Each row is a point. Each copy is the shape, with its points in the same order, stretched, turned, moved and blurred by noise. Is it also mirrored, or only turned?

Shape:
+0.35, +2.00, -0.63
-0.99, +0.00, -0.98
-0.64, +0.52, +0.71
-2.50, -2.36, -1.18
-0.28, +2.15, -0.50
+1.41, +0.39, +0.66
Copy 1:
+0.01, -1.21, -1.73
-0.94, -1.50, +0.13
-0.73, +0.30, -0.26
-2.16, -1.75, +2.17
-0.53, -0.92, -1.85
+1.16, -0.25, -0.34
Copy 1 is: only turned
Copy 2, 6 rows:
+0.49, +2.48, -0.02
-1.38, +0.98, +0.63
-0.57, +0.52, -1.24
-3.92, -0.81, +1.43
+0.15, +2.70, -0.37
+1.43, -0.07, -0.31
Copy 2 is: mirrored

Shape, 9 rows:
+2.37, -1.36, +0.81, +1.96, +1.94, -1.35
-1.76, +1.48, +0.56, -0.97, +0.64, +0.09
+1.67, +0.09, +0.59, +2.93, -0.36, -2.16
-0.35, +0.31, +1.67, +0.99, +0.42, -0.25
-2.01, +1.71, -0.37, +0.31, -0.57, -0.50
-0.23, +1.78, +1.51, +0.07, +0.37, +0.89
+1.99, -0.89, +0.32, -2.09, +1.39, +1.18
-0.92, +0.33, +0.40, +0.67, +0.10, +1.12
+0.63, -1.60, +0.68, -2.52, +0.16, +0.08
Copy 1, 9 rows:
+1.84, -1.78, +2.26, +3.03, +1.66, +2.44
-1.23, +1.53, +0.30, -0.82, +0.58, -1.73
-0.77, -2.03, +1.22, +1.70, +0.79, +4.02
-0.81, +1.00, +1.45, +1.13, +0.62, +0.92
-2.31, +0.40, -0.79, -0.80, -0.53, -0.61
-0.49, +2.40, +0.28, -0.09, +1.27, +0.55
+4.10, +1.22, +1.64, -0.39, +0.82, -0.63
-0.29, +1.49, +0.01, +0.88, -0.72, -0.13
+2.49, +0.79, +2.80, -1.48, -0.57, -1.20
Copy 1 is: mirrored
Copy 2 (9 x 6):
+0.60, -1.28, +0.34, +1.02, +2.30, -2.41
-0.83, +1.57, +0.92, -0.02, -0.50, +0.41
+1.80, -0.26, -0.98, +1.88, +0.22, -2.92
-0.48, +1.37, -0.16, +0.50, +0.43, -1.19
-0.04, +1.36, -0.20, +1.20, -1.84, +0.15
+0.03, +1.96, +0.40, +0.38, +1.22, +0.49
-0.19, -0.49, +1.15, -2.19, +2.37, +0.83
-0.76, +0.68, -0.81, +0.37, +0.51, +0.21
-0.27, +0.18, +1.18, -3.01, +0.11, -0.55
Copy 2 is: mirrored
Copy 3:
+0.75, -1.62, -0.96, +1.22, +0.55, -3.84
-0.51, +1.50, +0.84, -1.24, +1.82, +0.51
+1.37, -0.70, +1.91, +2.27, +0.29, -2.69
-0.43, -0.38, +1.03, -0.37, +0.42, -1.09
-0.17, +1.55, +2.01, +0.69, +1.65, +0.89
-0.13, +0.67, +1.68, -1.88, +0.13, -0.74
+1.52, -0.03, -1.15, -1.92, -0.44, -1.13
-0.53, +0.60, +0.94, -0.05, -0.55, -0.19
+1.36, -1.19, -0.98, -1.92, +0.01, +0.78
Copy 3 is: mirrored

Shape:
+1.42, -0.97, -1.69, -1.46, +1.58, -2.37, -0.40, +2.15, -1.32
+0.21, -1.42, +0.63, -0.92, -1.82, -1.57, -0.80, -1.01, -0.71
-1.65, +0.26, -2.21, -0.22, -0.35, -0.44, -0.31, +2.08, +0.60
+0.05, +0.64, +1.14, -1.59, +0.89, +0.19, +1.39, +1.88, +0.13
+1.94, +0.00, +1.71, +0.81, -1.08, -0.14, +0.14, -0.97, -1.24
-1.84, -0.03, +0.80, -0.97, +0.26, +1.46, +1.43, -1.45, -2.90
-0.42, -1.03, -1.02, +1.57, +0.62, -1.62, +1.37, -0.11, -1.76
-2.19, +1.12, -0.96, -1.41, -0.50, +0.04, -1.87, -1.64, +0.15
-0.82, +0.42, +0.17, +1.61, +0.68, +1.48, -1.24, -1.10, -0.62
+1.01, +1.58, -1.29, +2.24, +0.19, +1.20, +0.70, +0.24, -2.31
+0.54, +0.84, +2.04, +1.81, -1.76, -0.82, -1.06, +1.58, -1.99
-1.28, +1.66, +0.15, -0.13, +0.41, +0.66, +0.58, +1.69, +0.66
+1.65, +1.93, +1.36, +1.34, -0.66, +1.14, -0.57, -1.15, +1.24
-0.28, -1.08, +0.15, -0.74, -0.23, +1.33, -2.27, +1.81, -1.91
Copy 1, 14 rows:
+1.14, -2.26, +0.33, -0.41, -2.27, -0.60, +1.13, -0.56, -2.49
+0.77, -0.80, +0.46, -0.42, -0.05, +2.74, +1.93, -1.06, +0.73
+1.93, -0.18, -0.02, +0.81, -0.43, -2.40, +0.08, -2.22, -0.01
-1.52, -2.33, +0.78, +1.56, +1.16, -0.94, +0.33, -0.74, -0.84
-1.99, -1.96, -0.34, -1.00, +0.58, +2.87, -0.93, -0.25, +0.41
-3.77, +0.42, +0.19, +1.87, -1.63, +0.76, +1.29, -0.10, +0.44
-1.65, -0.06, -0.31, -1.62, -1.82, +0.50, +0.64, -2.50, -1.86
+1.37, +1.71, +1.68, +1.11, -0.09, -0.62, +1.44, +0.97, +1.35
-1.51, +1.26, +0.52, +0.83, +0.00, +0.40, -2.23, -0.56, -0.06
-2.43, -1.09, -1.56, -0.79, -1.76, -0.47, -3.05, -0.31, -0.09
-1.00, -2.99, +1.22, -0.29, -0.72, +1.38, -1.78, -2.25, +1.99
-0.81, -0.88, +0.88, +1.36, +1.14, -2.12, -0.80, -1.24, +0.14
-1.30, -0.78, +0.06, -0.71, +3.19, +1.23, -2.79, +0.61, +0.81
+0.45, -1.36, +0.38, +2.89, -1.81, +0.43, -1.66, -1.24, +0.75
Copy 1 is: mirrored
Copy 2:
-2.43, +0.46, +0.33, +0.27, +1.32, -0.92, -1.05, -1.86, -0.77
-0.51, -1.80, +1.29, -1.64, +0.18, +1.14, -1.31, +0.10, -2.39
-0.29, +0.48, -0.55, +2.52, -0.82, +0.87, -0.96, -1.85, +0.10
-0.70, +1.38, +0.25, +0.54, +1.73, +1.22, -1.64, +0.62, +0.11
-0.14, -1.52, +0.44, -1.72, +0.96, -0.20, +0.09, +1.85, -1.00
+1.42, -1.43, +2.41, -0.36, +1.32, +0.08, -4.13, +1.78, +0.86
-0.79, -1.24, -0.99, -1.20, -0.16, -1.42, -1.92, +0.32, +0.38
+0.10, -1.12, +3.05, +1.49, -1.26, +1.89, -2.32, -0.24, +0.23
-0.01, -1.98, +0.65, +0.77, +0.01, +0.59, -0.92, +1.04, +1.83
+0.77, -0.77, -0.44, +1.43, +0.17, -2.33, +0.29, +0.73, +1.55
-0.63, -1.85, -0.89, +1.10, +1.04, -0.66, +0.50, +2.14, -3.16
-0.14, +0.88, -0.18, +2.17, +0.18, +1.19, -1.14, +0.44, +0.80
-0.05, -0.58, +0.38, -0.13, -0.40, +1.07, +1.48, +1.74, +0.83
-0.11, -1.47, +0.98, +2.27, +2.16, +0.85, -0.83, -0.69, -0.84
Copy 2 is: mirrored
